Each row of a before or after table is a point. One or more steps were done to the points. Then noise was added and the rows were shuffled. The steps act on columns, c1 being the first. Write out the steps. A step turns or swaps two columns, mirrors them in a line or flattens them onto one, adds a multiple of one to another, or multiplies or shifts one. Angles are multiples of 10 degrees, from the lower column toward the higher: turns from -170 to 170, lines from 10 to 170 but not 90. Use the fewest steps. Two steps may share a column if one is a turn and the other turns, adds or multiplies; they go together, in the order done. Otherwise the lowest column goes first.

Before:
4.6	-1.9	-3.8
0.0	-4.2	-2.5
-5.1	-1.5	1.5
4.9	4.7	-2.1
3.0	7.4	5.4
3.7	0.3	-2.7
3.6	7.5	4.2
-8.1	-3.0	1.1
-4.8	-5.0	-0.6
-0.6	4.6	3.0
2.9	2.4	5.8
After (11 x 3):
-2.0	10.5	-5.2
-0.9	-1.3	2.3
1.4	7.6	-2.8
4.2	-2.0	2.2
-1.0	10.3	-6.2
-5.7	1.0	2.0
-4.3	3.3	1.3
-0.7	5.4	-6.3
5.4	1.5	0.1
8.0	0.1	1.8
-5.3	7.7	0.3
Steps: turn c1 and c3 by -160 degrees; shift c2 by 3.0

Before (10 x 6):
-5.1	-3.9	-1.2	-5.4	2.1	5.8
2.7	-4.6	0.4	-1.1	-2.9	-6.9
-0.2	-3.4	-6.4	-2.4	2.5	-8.1
-7.7	-0.5	1.4	-3.0	-3.6	5.7
1.3	1.7	-1.3	5.6	1.3	0.1
0.7	7.9	-5.7	-2.2	-3.4	-5.6
0.3	-0.9	-1.1	3.3	1.1	-2.8
-1.4	6.2	-0.2	-3.4	2.4	11.7
-3.9	1.3	1.1	6.0	-2.4	0.0
0.9	2.7	1.1	-4.8	5.0	-6.7
After (10 x 6):
1.3	1.8	-0.3	-0.1	1.2	-0.2
2.3	-4.4	0.6	0.2	-2.9	-7.1
-4.1	1.7	1.5	0.2	-2.4	0.0
0.2	-3.3	-6.0	-1.0	1.9	-8.2
0.6	7.4	-6.3	-0.8	-3.8	-5.3
0.7	2.9	0.8	0.1	5.2	-6.8
-0.2	-1.1	-0.4	-0.1	1.2	-3.0
-7.9	-0.6	0.7	-0.3	-3.4	5.4
-5.0	-3.6	-2.0	-0.1	1.7	6.0
-0.7	6.3	-1.0	0.4	2.6	11.7
Steps: flatten c3 and c4 onto the line at 10 degrees

Before (11 x 11):
-5.7	-6.8	6.4	-5.3	3.7	-7.0	3.8	4.9	-9.5	5.5	-3.9
-2.5	-4.7	0.8	-2.5	1.4	-12.1	1.4	0.7	-7.8	8.0	-7.4
-3.0	-5.9	-3.2	2.1	-0.5	3.5	-9.0	0.9	-5.2	4.3	-3.0
-2.4	3.3	-4.0	5.2	-0.9	4.0	0.3	0.4	0.4	-0.3	1.0
4.7	0.4	0.5	6.1	3.5	-0.8	0.1	-0.4	-2.8	-6.1	2.8
-3.9	-1.0	0.6	5.7	-6.8	1.0	-1.4	-7.1	-3.4	-4.1	-1.1
2.4	-1.4	-1.6	-3.2	-2.6	4.9	-6.4	4.3	-0.5	0.0	-6.0
-2.0	-0.1	4.1	2.0	1.4	1.7	-8.2	2.1	0.5	3.8	-5.5
-0.2	-0.5	-1.4	4.0	4.7	4.0	1.1	-3.8	-2.2	-3.7	-5.2
2.6	2.4	-0.4	2.0	0.0	5.5	-1.5	-7.8	-1.6	-0.5	3.0
-8.0	-3.3	1.1	-6.2	4.9	-11.7	-0.4	-0.2	-7.4	1.0	-2.8
After (11 x 11):
3.3	-1.1	-1.7	-3.8	-2.3	4.7	-6.9	-5.1	-0.3	-4.0	-6.0
-7.7	-3.2	1.6	0.8	4.5	-11.6	-0.8	0.5	-8.3	-0.1	-6.9
-4.1	-1.1	0.5	-3.6	-6.3	1.0	-1.2	-1.9	-3.1	7.9	4.2
-2.7	3.7	-4.3	-1.1	-1.3	3.9	0.6	-0.3	0.4	-0.2	4.5
4.6	0.4	0.6	-0.7	3.6	-1.0	0.5	-5.7	-3.1	2.5	6.4
-1.7	0.0	4.2	-5.9	1.4	1.4	-8.3	-1.8	0.4	-2.9	-1.2
-2.2	-4.7	0.4	-5.3	1.4	-11.9	1.6	7.8	-7.3	-3.3	-5.6
2.8	2.4	-0.7	2.1	0.5	5.5	-1.5	1.4	-1.2	7.5	3.0
-6.1	-7.0	7.3	-0.8	3.6	-7.0	3.8	5.6	-9.2	-6.8	-6.0
-3.6	-5.7	-3.4	-3.2	-0.7	3.5	-9.3	-1.3	-5.1	-2.7	0.1
0.0	-0.2	-1.6	-6.8	4.6	4.5	1.3	-1.9	-2.4	4.8	0.2
Steps: mirror c4 and c11 in the line at 60 degrees; turn c8 and c10 by -110 degrees; add 0.5 times c7 to c8

Before, 13 rows:
-5.5	-3.5	4.5	-1.9	-7.0	-4.3	7.7	-2.8	-0.1	-2.9	0.8	6.7	8.3	3.0
-5.4	-3.1	5.1	-9.1	2.9	-2.7	-3.4	7.0	-4.0	-8.8	-6.6	2.7	3.6	-3.6
-7.0	1.9	-0.6	-9.9	4.3	7.4	1.2	-3.6	-2.0	-5.1	-9.0	1.1	5.9	-5.1
0.7	7.9	5.4	-2.3	-0.9	-2.0	1.7	2.9	-4.7	2.8	-3.2	-3.0	-1.8	-1.4
2.9	3.4	-4.7	-2.5	-1.6	0.4	-0.3	-4.1	-0.4	-5.9	4.3	5.9	-3.9	-6.2
-2.9	8.3	-2.3	-1.2	-4.3	-2.6	0.2	2.9	0.5	-1.1	-7.0	8.4	2.6	2.9
-5.6	0.9	-1.3	-2.5	7.4	3.6	-1.2	2.3	-4.6	-5.7	-2.5	-4.5	2.1	-6.5
-1.4	3.3	2.9	-8.5	1.9	-0.5	4.8	5.2	0.7	-0.5	-3.1	-5.5	5.7	0.8
3.5	-3.1	1.0	-5.6	-0.7	6.4	-0.5	2.6	-2.6	-8.8	-3.5	1.3	-4.1	-1.8
-7.2	4.9	-4.0	1.8	-2.4	-3.6	-2.0	-4.8	6.2	-3.3	0.8	1.8	-3.3	-8.5
-9.0	0.0	-2.1	-3.9	6.9	-2.5	8.5	4.5	7.8	-5.1	3.2	7.0	-5.3	-6.1
-4.5	6.6	4.5	-7.5	2.7	4.3	-2.7	6.9	6.6	-7.9	0.1	7.8	-2.2	1.0
3.8	-2.4	3.8	-0.6	-0.9	3.9	5.7	-4.4	1.5	-5.9	0.5	-0.3	6.1	-8.8
After:
-2.8	-0.3	-2.1	-1.4	-4.3	-2.7	0.2	-6.8	0.7	-1.5	-7.2	8.4	2.7	2.8
3.6	3.6	2.3	-5.5	-0.7	6.2	-0.5	3.2	-3.3	-8.5	-3.2	1.1	-3.9	-1.9
-6.7	-4.0	0.3	-10.2	4.2	7.4	0.7	2.1	-2.4	-5.2	-8.9	1.0	5.9	-5.0
2.8	-5.4	-3.7	-2.5	-1.6	0.5	-0.2	-3.1	-0.3	-6.7	4.5	5.8	-4.0	-6.2
-4.4	4.2	5.8	-7.6	2.6	4.1	-2.9	-8.6	8.4	-7.1	0.2	7.7	-2.3	1.2
-5.6	1.7	-0.9	-2.5	7.5	3.8	-1.4	-0.9	-6.0	-5.8	-2.7	-4.6	1.9	-6.4
-7.2	-6.1	-3.4	1.6	-2.4	-3.5	-2.2	-3.2	8.0	-3.9	1.0	1.8	-3.1	-8.6
-5.5	7.5	6.5	-9.1	2.8	-2.6	-3.5	2.9	-5.2	-8.0	-6.7	2.8	3.6	-3.7
3.6	-3.1	4.5	-0.5	-0.6	4.3	5.8	3.5	1.7	-5.3	0.6	-0.4	5.9	-8.8
0.8	-0.2	4.9	-2.2	-1.1	-2.0	1.6	-7.3	-6.1	3.8	-3.2	-2.7	-1.7	-1.6
-8.9	4.1	-1.1	-3.9	7.1	-2.4	8.0	-2.5	10.2	-5.5	3.4	6.9	-5.4	-6.1
-1.5	3.5	3.0	-8.3	2.2	-0.2	4.8	-4.0	1.0	0.0	-3.1	-5.5	5.6	1.0
-5.6	-1.4	4.9	-2.0	-6.7	-4.0	7.5	4.0	-0.2	-2.2	0.9	6.5	8.4	3.0
Steps: turn c2 and c8 by -110 degrees; add -0.3 times c11 to c8; turn c3 and c10 by 10 degrees; multiply c9 by 1.3

Before (8 x 20):
-1.2	2.9	-2.2	2.0	5.4	6.1	4.6	3.4	-5.8	-7.4	2.1	5.1	1.1	-3.1	-2.1	0.5	-3.5	9.4	3.5	2.1
1.7	-1.7	-6.4	5.6	0.7	2.0	1.0	1.6	-10.5	0.2	2.9	3.9	-0.6	1.3	-2.4	-5.3	-3.4	3.3	3.7	-0.7
3.9	2.5	6.1	-4.7	-1.7	-0.6	-0.1	2.8	0.7	-2.1	0.9	2.0	6.0	-5.0	11.3	5.3	8.1	9.1	1.3	3.5
4.0	1.7	-6.0	-1.7	3.3	3.9	2.7	1.3	-5.5	-5.8	-0.1	5.7	0.1	4.8	-5.4	-2.6	-9.2	7.0	5.2	1.8
-1.0	3.1	2.9	0.0	0.1	1.9	3.0	0.9	4.0	1.6	0.3	-2.8	7.3	-2.4	6.8	9.5	5.2	0.2	0.4	3.5
-3.2	-9.5	2.5	-5.5	-0.1	-3.2	2.7	-3.9	4.4	-2.5	7.9	-3.0	-3.5	-9.4	1.2	-7.3	3.9	2.6	-1.0	3.0
-1.2	-6.9	5.5	-8.4	-1.0	-0.7	7.1	1.4	2.0	4.1	4.2	-1.9	-0.3	-11.1	-1.2	-3.2	6.5	-2.0	-0.8	3.6
4.0	-2.1	4.4	-4.7	1.8	-4.4	4.9	0.0	-4.4	-4.3	2.7	-3.3	3.6	-4.5	10.6	6.7	6.6	4.0	-0.7	0.7
After, 8 rows:
1.5	-3.4	0.0	4.6	1.0	1.9	1.3	1.4	-10.4	-1.1	2.3	1.7	-0.4	1.1	-0.9	-5.6	-7.4	3.5	-4.2	-0.9
-1.1	10.7	2.4	1.7	-0.8	-1.0	7.2	1.2	2.1	2.0	-2.7	-0.8	-0.5	-10.5	1.4	-3.6	7.8	-1.8	-3.5	3.3
4.1	0.8	-4.8	-2.6	2.9	3.7	2.7	1.7	-5.2	-6.2	4.8	2.3	0.3	4.9	-4.8	-2.9	-10.1	6.7	-1.3	2.0
-3.1	9.8	1.7	5.2	-0.1	-2.9	3.0	-3.9	4.1	-1.0	-3.8	-1.0	-3.5	-9.7	-0.6	-7.4	4.1	3.1	-7.2	2.4
3.9	2.5	4.4	-4.6	-1.5	-0.7	0.1	3.0	0.9	4.6	1.3	1.0	6.1	-5.6	3.6	5.5	9.2	9.2	-1.4	3.5
4.3	5.2	3.4	-0.6	1.9	-4.8	4.9	0.4	-4.3	2.9	-1.3	-1.4	3.7	-4.8	2.2	6.7	7.0	4.0	-2.6	0.5
-1.4	-1.4	2.6	-2.7	0.5	2.2	3.1	1.0	3.8	4.3	0.5	-0.9	7.4	-2.4	3.7	9.4	4.5	0.3	-0.4	3.5
-1.5	-3.3	-2.0	-1.3	5.6	6.0	4.8	2.9	-5.6	-5.6	2.8	2.2	1.1	-3.2	-4.4	0.5	-3.3	9.5	-3.3	2.2
Steps: mirror c2 and c4 in the line at 120 degrees; mirror c3 and c17 in the line at 60 degrees; flatten c10 and c15 onto the line at 40 degrees; turn c11 and c19 by -110 degrees; multiply c12 by 0.4

Before, 10 rows:
-3.3	-0.8	5.9	1.9	7.9	-3.1	-2.8	0.2	-0.3	-3.5	2.4	-5.1	-2.9	-3.7	-0.3	-2.5	-4.0	0.7	-6.4	0.0	1.0	1.9	1.3	2.2	4.5	6.9	2.5	0.2	-7.5	-1.5	-0.3	-11.9
-5.2	2.3	-4.8	5.2	-0.8	-4.7	-3.0	1.0	-4.7	3.5	6.0	7.9	0.7	3.7	-1.7	4.5	3.6	-6.8	6.9	8.3	-5.9	-0.2	-4.6	7.5	3.7	-3.2	-4.8	-4.5	-0.9	-2.3	1.7	-0.6
4.9	4.6	-6.3	5.8	-0.7	3.1	-5.9	-0.9	-4.9	-2.7	5.1	-4.2	-5.1	3.5	9.4	-0.9	-0.6	-6.4	4.8	-2.9	-5.7	5.2	3.0	-0.9	1.7	3.5	-5.3	3.7	5.6	7.2	-1.1	0.5
5.3	1.2	-2.5	2.2	8.3	-1.0	5.7	4.9	-0.1	6.4	-4.5	-4.3	4.9	-5.3	6.1	-5.2	-5.2	-4.7	5.5	-2.8	5.1	4.7	6.3	1.6	-6.2	3.6	0.5	4.6	2.6	2.8	-0.2	-10.1
3.0	4.9	-2.8	1.2	7.0	-2.3	-2.8	4.9	-0.5	2.4	6.3	1.2	-7.6	1.4	2.6	1.4	2.3	3.5	-3.3	9.3	-4.3	3.5	2.9	-1.1	2.6	5.2	1.7	-5.6	0.6	-4.3	-9.5	0.6
-3.4	4.9	-4.3	7.6	-5.3	-0.2	7.4	-5.2	3.2	-6.3	-3.0	-5.0	-5.4	-8.5	-1.5	-1.4	-5.3	4.2	3.2	2.5	0.0	4.7	2.0	1.7	-3.5	-0.3	-0.2	1.4	1.7	6.0	2.2	-5.1
-1.3	-5.1	0.8	1.4	-3.3	2.6	-3.1	-3.4	-8.7	-7.1	-3.5	-1.0	4.1	-1.1	6.1	-2.2	0.7	0.3	-1.6	-2.1	-3.7	4.0	2.7	3.9	5.1	4.2	0.7	2.6	2.3	5.4	-5.1	-2.2
-1.1	-5.8	0.5	-1.8	-2.5	-0.6	-5.3	4.0	-8.8	3.9	4.4	6.0	-6.1	1.5	6.6	6.9	-5.7	5.7	3.5	7.1	5.2	-2.4	2.3	8.2	-1.1	2.3	3.0	-7.3	-0.6	0.1	-2.7	1.0
-6.0	-2.3	-1.8	7.2	3.2	6.1	-4.7	0.0	-5.4	-3.4	-2.4	3.1	-8.3	0.9	-3.4	-0.8	-4.8	4.7	3.8	7.8	-0.1	-4.5	0.6	0.7	-2.2	-0.8	6.5	-4.3	5.4	-3.5	-4.0	0.0
5.5	5.2	-3.8	6.4	1.9	3.3	3.5	-1.1	-1.3	-6.7	3.5	6.3	-1.6	-7.8	0.5	-0.4	-0.5	5.7	3.8	10.1	5.1	7.4	-1.1	-2.8	-5.4	6.6	-4.8	4.0	1.9	4.3	4.2	-1.1
After (10 x 32):
-1.4	-5.4	3.9	1.4	-3.3	2.7	-0.8	-3.6	-9.2	-7.2	-3.7	-0.9	3.5	-1.2	6.6	-1.9	0.3	0.8	-1.7	-2.5	5.2	4.1	2.3	3.9	-3.8	4.1	0.4	2.5	2.6	4.8	-5.6	-2.1
-2.4	4.6	-1.5	8.1	-5.7	-0.3	3.3	-5.7	4.2	-5.9	-3.5	-4.4	-5.7	-8.9	-2.0	-1.6	-5.2	3.7	3.9	2.6	-3.2	4.2	2.2	2.0	0.0	-0.6	-1.0	1.3	1.5	5.8	0.9	-5.0
-5.1	2.5	-1.7	5.0	-1.2	-4.7	-1.2	1.3	-4.5	3.7	5.9	7.6	-0.6	3.8	-1.5	4.6	4.0	-6.7	6.9	8.8	3.1	0.0	-5.3	7.2	-5.9	-2.6	-5.6	-4.2	-0.4	-2.7	1.3	-0.5
-1.3	-5.6	3.6	-1.7	-2.5	-1.3	-2.0	4.1	-8.8	4.2	4.5	5.4	-6.5	1.6	6.4	7.0	-6.2	6.2	3.6	6.7	-0.8	-2.2	1.9	7.8	5.1	2.2	3.0	-6.8	-0.6	0.4	-2.3	1.0
3.0	5.2	0.3	0.7	7.1	-2.8	-0.9	4.6	0.3	2.9	6.4	1.8	-6.8	1.1	2.7	1.4	2.2	3.4	-4.2	9.5	3.1	3.6	3.4	-0.8	-4.3	4.9	1.9	-5.7	0.1	-3.8	-9.8	0.3
4.8	5.1	-3.1	5.4	-0.5	3.1	-1.5	-1.2	-5.6	-2.8	5.1	-4.8	-4.6	3.6	9.4	-1.5	-0.3	-5.8	5.0	-3.1	2.0	5.0	3.2	-1.3	-5.8	3.1	-5.0	3.9	6.4	7.0	-0.8	0.6
-6.2	-2.2	0.6	7.4	3.5	5.6	-1.7	0.1	-3.9	-3.2	-2.7	3.0	-8.3	0.8	-3.4	-0.5	-5.2	4.3	2.9	7.6	-1.4	-5.0	1.0	0.6	0.5	-0.1	6.4	-4.6	6.3	-3.0	-4.2	-0.2
-2.9	-0.6	8.6	1.5	7.7	-2.6	-1.5	-0.1	0.0	-4.0	1.9	-5.2	-2.9	-3.9	-0.6	-2.7	-3.9	0.7	-6.6	-0.1	5.4	1.8	1.4	2.4	1.5	6.4	2.5	0.1	-7.9	-1.4	-0.7	-11.8
4.9	0.5	0.8	2.0	8.7	-0.9	2.1	4.8	-0.4	6.3	-4.6	-4.4	4.8	-5.4	6.0	-4.8	-5.7	-4.4	5.2	-2.3	-5.7	4.6	5.9	1.4	5.2	3.4	0.5	4.7	2.5	2.9	0.0	-10.0
5.8	5.6	-1.3	6.7	2.4	3.1	2.4	-0.3	-1.0	-7.2	2.9	6.6	-1.7	-8.3	1.3	-0.3	-1.1	5.0	3.5	9.5	-5.0	7.3	-1.1	-2.5	5.6	7.0	-5.0	4.1	1.6	3.9	4.0	-0.7
Steps: shift c3 by 3.0; multiply c7 by 0.4; swap c21 and c25
